Each row is a point. Two turns around zero, p and q, are shown by what they do to some points. Write where each new point lands after one turn and then the other. Backwards means that the second turn is done in reverse. Each puzzle has new turns, and all numbers are rounded.

Turn p:
125 -45 => 132 -13
-99 -9 => -94 -33
-105 0 => -102 -26
-91 157 => -127 130
169 -102 => 189 -57
Turn q:
-53 -4 => -52 11
0 205 => 59 196
62 -114 => 27 -127
0 107 => 31 102
-10 -193 => -65 -182
Where do these land?
q, then p: -57 -118 => -62 -115
q, then p backwards: 54 -81 => 5 -97
p, then q backwards: 3 199 => -100 172

Turn p:
107 15 -182 143 => 138 -15 -182 113
119 134 73 48 => 125 145 51 22
-152 -75 34 -141 => -170 -77 48 -113
-157 79 145 -105 => -169 105 111 -104
113 -52 -126 -76 => 118 -109 -76 -75
9 -88 -101 93 => 16 -91 -90 100
-39 -14 158 37 => -60 41 140 57
Turn q:
74 63 86 57 => 43 35 129 19
56 -108 -90 105 => 96 -82 -62 119
114 -108 72 -203 => 25 -170 38 -201
85 106 33 -114 => 51 59 62 -151
-251 16 -115 -1 => -169 93 -190 57
-78 31 14 156 => -45 66 23 157
Where do these land?
q, then p backwards: 84 -68 38 -92 => 49 -75 -16 -115
q, then p backwards: -151 -5 -124 148 => -82 46 -79 212
p, then q: 6 -73 63 -88 => -70 -89 46 -47
q, then p backwards: 57 64 69 -231 => -5 52 19 -250
q, then p: 2 27 -1 52 => 17 43 4 36
p, then q: -30 29 -205 262 => 162 103 -161 223
q, then p: 32 26 160 -50 => -73 10 148 -48

Turn p:
-41 -133 80 193 -18 -107 => -21 -124 27 131 -22 -201
-86 -36 130 102 153 30 => -76 -33 125 128 138 -48
-185 255 -32 -124 86 -25 => -160 276 32 -118 83 22
188 -20 61 71 -74 -18 => 182 -51 43 55 -96 -19
98 3 -15 -155 -180 69 => 69 -41 -6 -151 -155 133
-32 63 -127 -124 -30 68 => -50 71 -95 -97 -18 126
54 -191 56 87 -36 -17 => 49 -198 5 70 -23 -67
-10 161 -181 -91 -32 112 => -39 168 -121 -50 -49 177
15 -101 29 41 130 -113 => 46 -66 -8 30 141 -123
Turn q:
-66 118 20 86 -69 187 => -74 114 36 48 -94 187
197 174 -27 35 -145 -1 => 94 170 -17 -8 -222 -67
-48 -180 -196 -34 48 -139 => -57 -172 -201 -10 92 -120
-8 -46 70 -98 -4 105 => 60 -56 54 -70 11 114
-103 113 -186 79 73 -116 => -188 112 -140 15 64 -106
-9 -2 155 78 -76 98 => 19 -5 146 89 -74 103
-53 -66 218 -122 41 -59 => 39 -109 213 -80 96 -20
89 -110 -55 -24 132 -74 => 105 -53 -91 15 127 -89
Where do these land?
q, then p: -37 83 -486 44 74 -34 => -164 232 -412 -46 26 15
p, then q: -70 -109 -29 115 -27 -13 => -93 -94 -50 94 7 -54
p, then q: -65 94 59 -159 14 -66 => 0 39 96 -181 56 4
q, then p: 34 -177 148 -36 27 59 => 115 -174 70 80 58 43
q, then p: 10 5 113 115 12 181 => 11 6 113 174 -63 108
q, then p: 68 50 29 69 77 -48 => 64 96 27 48 18 -67
q, then p: -29 -11 106 -47 -74 -45 => -3 -85 97 -59 -19 -39
p, then q backwards: 91 65 59 -101 -104 -32 => 87 64 63 -121 -78 39

Turn p:
168 -46 -27 123 19 20 151 29 10 => 166 -5 14 99 16 44 174 0 22
88 -9 10 -5 153 45 -146 -53 -148 => 32 -16 -63 -7 141 77 -70 -98 -184
-75 -78 169 32 -75 44 61 -78 -65 => -88 -79 159 57 -96 11 25 -92 -45
-178 175 172 218 154 -91 25 153 37 => -145 120 189 204 234 -110 -25 121 50
86 -182 -126 19 34 112 -175 117 112 => 105 -172 -166 26 50 173 -111 82 85
0 58 -17 -79 -102 -17 -114 -38 -170 => -1 58 -25 -60 -102 -20 -121 -15 -175
177 -16 -83 -80 -105 148 126 -67 135 => 142 16 -21 -134 -125 158 142 -33 126
40 -23 148 -98 16 -126 117 115 110 => 64 -94 156 -93 59 -148 63 69 94
-112 -28 -94 -20 -80 -70 -135 -119 68 => -80 12 -129 -6 -95 -54 -147 -80 86
-195 149 -151 -110 -14 -64 89 -59 -89 => -196 160 -114 -87 -82 -129 70 47 -59
Turn q:
-55 242 92 -62 -127 55 6 -159 205 => -72 171 109 -72 15 32 168 -170 225
-87 -117 -64 145 124 37 97 194 18 => 21 -91 -141 135 33 59 33 240 -15
-124 -80 -55 -18 54 -165 -4 34 -117 => -133 -32 -102 -42 28 -72 -38 79 -160
-23 -23 121 2 -28 -16 93 158 -78 => -19 3 96 20 -81 31 43 171 -88
72 -3 -75 12 33 -100 -29 138 8 => 93 31 -74 -40 -10 -96 -44 116 -25
-57 225 29 -167 -114 209 -157 -136 123 => -32 151 65 -171 -21 197 1 -225 224
109 79 15 227 36 137 -237 -178 0 => 60 109 37 198 117 39 -233 -184 137
59 -47 -100 -20 -13 -41 141 -11 -134 => 61 -53 -57 30 -62 -38 66 -38 -185
81 -124 22 -135 141 -114 70 -51 -71 => 39 -165 51 -98 99 -90 11 -4 -165
25 -151 14 16 -107 -1 20 13 46 => -18 -122 16 40 -120 -61 -7 15 51
Where do these land?
p, then q: 177 -34 -43 -20 -111 -151 -218 -128 -126 => 82 64 -6 -31 -50 -143 -228 -240 -75
p, then q: 56 -55 -21 -67 -64 54 -74 101 -36 => 71 -51 4 -41 -108 41 -106 33 -15
p, then q: -100 -65 -27 -124 -3 -56 106 -34 -44 => -118 -62 -51 -60 -73 -62 90 12 -81
p, then q backwards: 99 -69 -1 -63 276 27 -143 233 -100 => -10 -102 -33 -32 397 -30 19 56 -76
q, then p: -104 -147 -22 66 -66 -38 43 -85 -102 => -117 -49 -63 161 -108 -43 -24 -24 -46
p, then q: 188 134 156 40 -111 161 118 -94 46 => 87 52 296 28 -21 110 116 -116 66
q, then p: -125 72 87 119 -26 -145 -56 129 91 => -75 93 44 24 84 -112 -54 209 97
q, then p: -56 -29 -61 78 71 -81 97 -63 228 => -6 -37 -97 57 89 -119 164 18 165
q, then p: -7 143 -81 123 -75 -51 59 -43 43 => 13 197 -19 55 -10 -66 81 -14 62
q, then p: -127 50 13 -152 110 279 69 -14 0 => -94 -79 17 -101 -2 293 158 -13 -4

Turn p:
179 -60 -3 -53 78 189 -117 -122 213 11 -70 -76 => -9 -110 59 1 186 222 -156 -23 120 14 45 -156
-260 -102 26 52 -217 170 -53 66 -73 -134 -151 -52 => -162 7 -112 115 -177 148 69 -64 -132 -275 -70 -35
54 170 -94 -79 42 -224 -71 -30 -35 77 -39 50 => 86 20 -104 -86 23 -224 -157 -21 61 79 -36 52
41 55 -58 6 21 -113 64 -105 110 -30 122 80 => 90 -48 116 7 -15 -118 -18 -34 131 41 95 55
244 86 -4 -40 29 130 -74 93 239 12 79 -74 => 82 43 61 -11 72 151 -137 185 181 67 98 -172
-62 261 2 24 206 -125 37 -54 10 -22 158 -39 => 17 102 96 85 140 -320 -5 67 64 30 55 -9
-72 -67 85 89 -98 53 105 135 -92 26 -185 -5 => -30 46 -117 109 -96 137 105 8 -107 1 -161 68
-8 78 44 -222 52 -170 87 -17 -7 -18 87 35 => 91 40 98 -154 7 -194 47 -8 99 0 -114 -4
-72 56 11 -107 222 -106 -24 2 6 86 83 101 => -90 -7 54 -120 133 -194 8 72 82 50 -40 93
43 -76 69 73 -91 102 46 -60 -199 -85 -85 29 => 54 66 6 31 -10 144 38 -129 -204 -57 -18 69
-26 -169 -112 58 -23 18 28 106 -119 -95 -58 -86 => 35 -48 -177 -7 -20 81 171 -8 -107 -77 57 -10
-28 174 -138 -39 76 -16 70 -25 -52 93 194 154 => -58 176 53 -82 9 -181 9 -31 122 93 145 117
-70 -206 20 128 -144 52 95 -32 -1 24 -175 -37 => -39 -134 -75 134 -117 185 101 -123 -86 12 -76 25
236 -91 85 60 22 18 -188 20 196 -29 26 75 => 91 -161 100 -40 50 177 -196 176 28 24 78 14
-197 -109 67 51 -175 24 -5 23 -196 84 14 -156 => -156 9 -59 20 -183 -11 122 -66 -252 -3 -56 -108
Turn q:
106 -145 -30 -12 206 -60 86 -68 -54 -88 -56 -5 => 7 -156 -64 -96 210 -95 68 41 62 -20 -64 -5
36 -136 -80 54 -94 151 16 0 44 -92 4 118 => -12 -158 -104 61 -101 10 43 -43 9 -100 47 140
106 -48 43 212 102 -63 53 -91 -27 -32 -56 -68 => -16 -105 12 142 149 -143 86 3 5 14 -70 -92
-55 -31 36 25 -39 12 -38 203 16 155 77 153 => 27 -37 10 43 -83 124 -75 89 -57 153 185 56
-6 31 136 -235 -175 -60 -102 93 194 192 -73 -98 => 114 77 131 -167 -274 98 -38 -106 34 200 -30 -119
37 11 -76 177 41 18 88 -193 -126 -51 -95 191 => -49 -36 -62 166 187 -128 45 -57 -36 -15 -64 228
115 -2 16 -39 92 -36 12 -85 -269 -53 -93 -92 => 39 -18 34 -99 176 -146 4 53 -161 -73 -159 -6
28 98 145 -96 -151 -211 135 65 -85 -167 -29 -131 => -46 148 169 -144 -113 -254 95 142 13 -20 -31 -50
-190 -64 77 -59 -123 -109 -107 129 24 122 10 -162 => -147 21 121 -95 -175 75 -127 13 -53 122 22 -174
19 7 -213 50 123 -4 155 -106 -43 62 46 -11 => -73 56 -232 16 184 1 95 -19 -25 15 -19 3
-202 36 48 -152 78 -46 -60 -10 83 7 -57 -64 => -80 78 100 -124 3 134 -100 -11 133 33 -84 -44
126 14 38 90 104 21 52 -139 -53 -111 118 132 => 70 -31 12 83 198 -90 98 -35 23 -122 106 89
-52 166 -14 -18 -64 144 -73 209 137 -4 -29 -14 => 105 97 -18 92 -216 157 -75 111 67 -27 -21 -12
86 -7 -241 119 65 66 -154 -111 35 -58 115 154 => 62 -47 -225 143 112 -19 -133 -145 34 -134 115 70
-152 68 115 -115 -166 179 -63 105 124 119 117 -103 => -1 107 115 -20 -257 276 15 -37 -47 -25 65 -84
Where do these land?
q, then p: 20 14 79 -120 57 164 -66 -84 70 -60 -19 187 => 60 -16 177 -38 83 181 -85 -23 75 -51 33 116
q, then p: 397 71 2 -117 64 -47 -60 -24 -104 4 -98 -93 => 345 -30 -130 -150 153 -14 -55 -37 -34 137 -81 -46
p, then q: -125 -48 106 134 16 109 218 26 -190 81 -60 -108 => -151 114 -16 153 116 3 148 95 -152 76 -140 116
q, then p: 52 107 92 -118 72 -29 -61 108 92 -14 -37 -38 => 85 35 18 -20 9 101 -108 108 60 49 -65 -128
q, then p backwards: -135 -202 -87 -103 -100 -71 -47 32 -98 18 -24 -109 => -94 -110 12 -104 -81 -5 -216 -18 -64 165 26 11
q, then p: -114 -17 33 71 -5 -100 -80 -79 87 -32 -32 -113 => -86 -120 23 129 -5 -59 -48 -9 -25 -42 -72 -110
p, then q: 19 58 98 125 -140 -13 17 26 35 -48 -73 203 => 96 -55 62 167 -108 -50 -73 -31 -38 -14 54 175
p, then q backwards: -42 -248 41 -62 89 35 28 36 121 67 -84 -13 => -77 -205 39 -10 136 103 116 -12 55 16 -91 -49
q, then p: -134 9 7 -117 20 30 227 -19 108 69 -24 -66 => -116 136 5 68 -29 51 85 -81 195 21 -114 -36
q, then p: 4 18 -24 -95 99 -20 -14 -62 8 65 136 319 => -67 44 192 -145 123 -18 -68 38 113 70 169 129
p, then q: -34 103 83 -75 -215 -34 -16 4 113 -59 300 -111 => -1 94 223 -41 -242 -129 70 16 -38 -32 57 -211
p, then q: 60 63 -243 328 38 -57 -61 36 -170 -174 -3 -73 => -3 47 -245 106 181 -168 -31 59 -132 -126 275 -29
q, then p: 33 73 -189 147 5 33 -84 0 -73 84 17 16 => -16 15 -154 43 57 -64 -62 -24 -97 13 186 50

Turn p:
-146 -25 90 57 140 128 -60 -10 -115 -7 171 143 55 -38 => -292 -65 -23 66 60 58 1 -88 -8 36 124 38 98 -60
17 102 -171 -74 -68 -57 -147 59 192 -71 -138 109 24 -12 => 119 54 -63 -49 24 4 -97 181 137 -107 -96 -41 185 103
-104 -111 130 163 132 -101 -67 -211 -16 33 70 183 -64 -53 => -198 -22 -39 189 19 -122 -45 -119 42 145 -50 228 60 27
42 188 -79 -7 -149 116 67 -71 -18 -145 -36 -150 -93 -92 => 164 155 16 84 -60 240 44 -61 45 -54 -7 -120 -63 47
73 61 -237 -161 17 72 -35 -15 -50 -51 -51 -19 -139 37 => 106 -13 -16 -44 31 233 -138 77 9 -130 -104 21 -50 -48
-173 -57 -83 -22 58 -75 -170 -145 147 119 -66 12 147 88 => -151 68 -105 -28 56 -231 -204 18 71 -88 -115 -40 6 63
50 142 -26 -176 -99 90 26 -14 177 -102 -109 -31 -88 113 => 121 106 45 -145 9 155 -27 65 -6 -86 -77 -43 -11 235
-56 175 -197 46 4 15 27 -10 132 -33 -126 49 -77 183 => 132 96 -177 15 124 64 -111 82 -107 -113 -52 -2 47 162
12 -117 116 -25 13 13 229 89 -64 58 -40 -53 22 -164 => 15 -19 106 -58 -133 -44 186 -110 -140 48 -40 -17 29 -149
-21 102 40 -3 42 -108 -123 -98 -43 144 -81 143 120 79 => -63 -2 51 84 -27 -166 -236 66 -34 -30 73 40 75 68
116 110 -17 18 8 182 -92 -28 91 -62 -141 -78 -176 50 => 77 94 112 73 163 178 8 108 -14 -20 -124 -47 -56 128
111 -156 38 74 37 -64 74 39 -49 -35 29 -32 216 2 => 66 -79 64 -68 70 -185 73 -123 42 5 105 0 5 -128
102 -137 137 -39 -122 20 188 78 -156 -59 215 -84 -57 -41 => 40 -163 57 -90 -131 105 206 -143 -1 132 121 19 -149 -81
-207 -122 8 99 -21 -45 -200 20 -133 69 -36 132 35 81 => -204 -194 -102 168 0 -146 -38 64 24 -113 7 18 21 26
118 -125 83 65 -52 -67 133 148 -5 199 199 -96 100 -123 => 33 -90 11 -105 -92 -137 114 -28 -39 271 84 -121 -49 -201
69 -30 167 -18 61 -116 149 170 -88 -57 141 -229 -24 -110 => 32 75 66 -98 -110 -3 263 12 -20 102 150 67 -146 -193
Turn q:
-122 -41 -56 -76 69 98 -61 -61 16 76 141 50 -83 20 => 76 3 17 -1 95 51 16 4 25 147 202 -40 -16 12
1 -57 -73 40 -369 17 95 -113 -48 -59 -92 -21 -93 52 => -171 -131 -87 -133 -178 68 -35 139 -66 -104 47 -32 -154 153
64 -52 -98 -8 -102 57 -68 117 -64 -34 101 132 -127 51 => 47 61 -29 -95 68 -75 -29 113 -34 -88 158 22 31 159
142 64 -80 -1 73 18 -107 -89 -50 -42 151 52 -66 63 => 92 152 -126 56 109 47 -62 -38 -86 -48 108 10 -35 37
1 4 97 26 43 -12 -71 -60 -95 -97 -87 201 57 28 => 66 -17 -6 -84 132 -6 29 -22 -15 -51 -86 182 -130 -22
-89 -67 1 36 -27 -259 156 -34 70 -26 -4 -46 144 -173 => -209 -173 -42 -31 -7 -121 15 -120 7 -20 -85 -103 37 -200
188 -40 203 -48 3 -138 -45 46 -50 88 -84 -107 94 49 => 90 22 69 -17 -186 -49 -56 -130 -166 -45 -151 96 83 -67
-18 80 -105 -66 -45 -42 -100 -82 -22 65 -91 -9 -138 122 => -23 -4 -121 35 -22 89 -31 83 -115 142 25 95 6 118
92 -22 403 99 31 -13 230 157 31 66 238 56 -157 59 => 160 120 38 -155 -189 -159 237 -342 140 -102 60 -48 53 122
-112 -3 -90 7 61 75 -55 19 91 77 -4 -9 -28 75 => 31 -48 12 78 35 62 -32 51 99 117 76 20 66 45
-105 -83 -46 95 84 61 97 75 71 30 -90 -137 -124 78 => -7 -129 73 126 -32 34 39 -14 102 65 -39 -94 79 190
-99 -7 -19 -16 84 -25 -103 17 -116 -39 -78 -162 -105 -23 => -26 -20 91 176 28 -60 37 38 -127 117 -40 -6 -48 81
88 -80 -74 141 13 65 -111 -62 -57 26 8 158 -103 -319 => 211 -56 -148 -29 134 -169 25 177 -28 -52 -11 -164 -133 -67
-23 -82 -51 -29 86 49 2 36 141 -99 -91 -199 213 -118 => -86 -37 184 120 19 13 -174 20 89 4 -151 -131 28 -147
-33 348 -28 -47 3 53 -112 -49 -31 19 93 165 415 127 => -63 200 -41 42 72 206 4 58 113 -92 85 351 16 -344
116 42 80 -74 65 30 -92 111 245 -5 -62 -125 9 -157 => 64 153 44 31 -90 -118 -163 22 103 120 -175 -110 71 -70
-92 0 -63 -79 -75 -33 344 -29 -131 -47 -52 -3 91 67 => -255 -94 71 -117 8 188 180 -36 -40 -108 -26 -47 44 3
Where do these land?
q, then p: 25 25 -189 -132 62 189 181 -38 32 -98 -49 -19 32 -115 => -116 198 75 -68 97 73 145 79 -115 -100 -16 -140 -66 -57
q, then p: -50 21 12 -30 1 -289 -86 69 -76 -67 -146 30 -57 -1 => -27 -109 -69 91 -98 -160 -106 5 -97 -149 -13 150 77 -54
q, then p: 120 120 -18 40 -46 121 63 -74 16 -188 -9 129 -46 -48 => 66 141 -52 -54 76 198 9 123 -46 -110 -58 53 3 56
p, then q: -34 -39 74 49 76 -109 -8 44 63 28 144 -4 212 -40 => -118 -8 -84 -13 11 -63 11 -87 -25 118 101 -40 97 -184
p, then q: 54 25 -118 -223 -57 178 85 -145 -156 -147 6 90 14 70 => 117 91 126 -57 54 125 -185 11 9 9 45 -13 -302 47
q, then p: 77 -29 -199 -78 24 98 -54 -221 105 -84 -21 44 -55 -25 => -102 24 9 18 174 143 -56 184 -9 -38 -80 -79 -106 -118
p, then q backwards: 8 -46 34 -5 -102 -252 6 141 -35 173 -166 35 -143 32 => 25 -14 54 116 -156 -23 -181 79 -117 151 -204 -52 -72 -106
q, then p: -216 -120 110 177 -86 -68 45 53 75 10 116 -101 8 16 => -30 -32 -152 -36 -79 -152 76 -129 130 155 -83 65 -90 114
q, then p: -63 68 47 69 -65 -81 -40 99 113 147 293 -101 47 54 => 23 49 -175 9 -98 -65 -70 -121 202 199 119 -98 37 29
p, then q backwards: 50 135 -104 -121 -67 189 8 -90 -33 -9 -242 179 31 -82 => 241 -157 -86 -27 108 81 84 109 23 22 -74 -167 109 139
p, then q: -65 117 -101 -16 28 149 -74 -118 -100 -34 -108 -26 17 3 => 13 69 45 182 40 -14 -33 27 80 -29 -42 43 -194 48
p, then q: 108 40 0 -191 -15 202 35 -149 79 -118 -231 42 50 110 => 65 162 154 1 3 144 -104 -142 -33 25 -155 184 -183 74
q, then p: -1 -228 81 196 -30 -36 -92 114 -23 114 233 -57 98 -36 => 79 -38 5 -6 -41 -106 85 -112 316 179 95 126 -68 -30
p, then q backwards: -99 -22 130 -19 148 -101 -23 73 -21 109 -40 133 -165 34 => -80 94 -62 -57 -129 -143 -108 77 -129 13 -164 -27 15 59
q, then p: 0 -68 151 43 1 11 -114 153 43 5 216 -217 -5 -105 => 83 106 -12 116 -136 -137 38 18 154 192 143 30 -117 77
p, then q: 33 19 -42 107 93 -149 -13 190 -55 45 -167 28 -89 189 => 31 19 22 -26 188 -167 75 -16 -96 -210 -40 39 151 92
p, then q: 52 -18 131 134 34 -51 81 -101 -29 111 173 -185 50 -57 => 52 -27 -215 32 -122 -40 166 -45 -72 139 93 -99 -3 -45
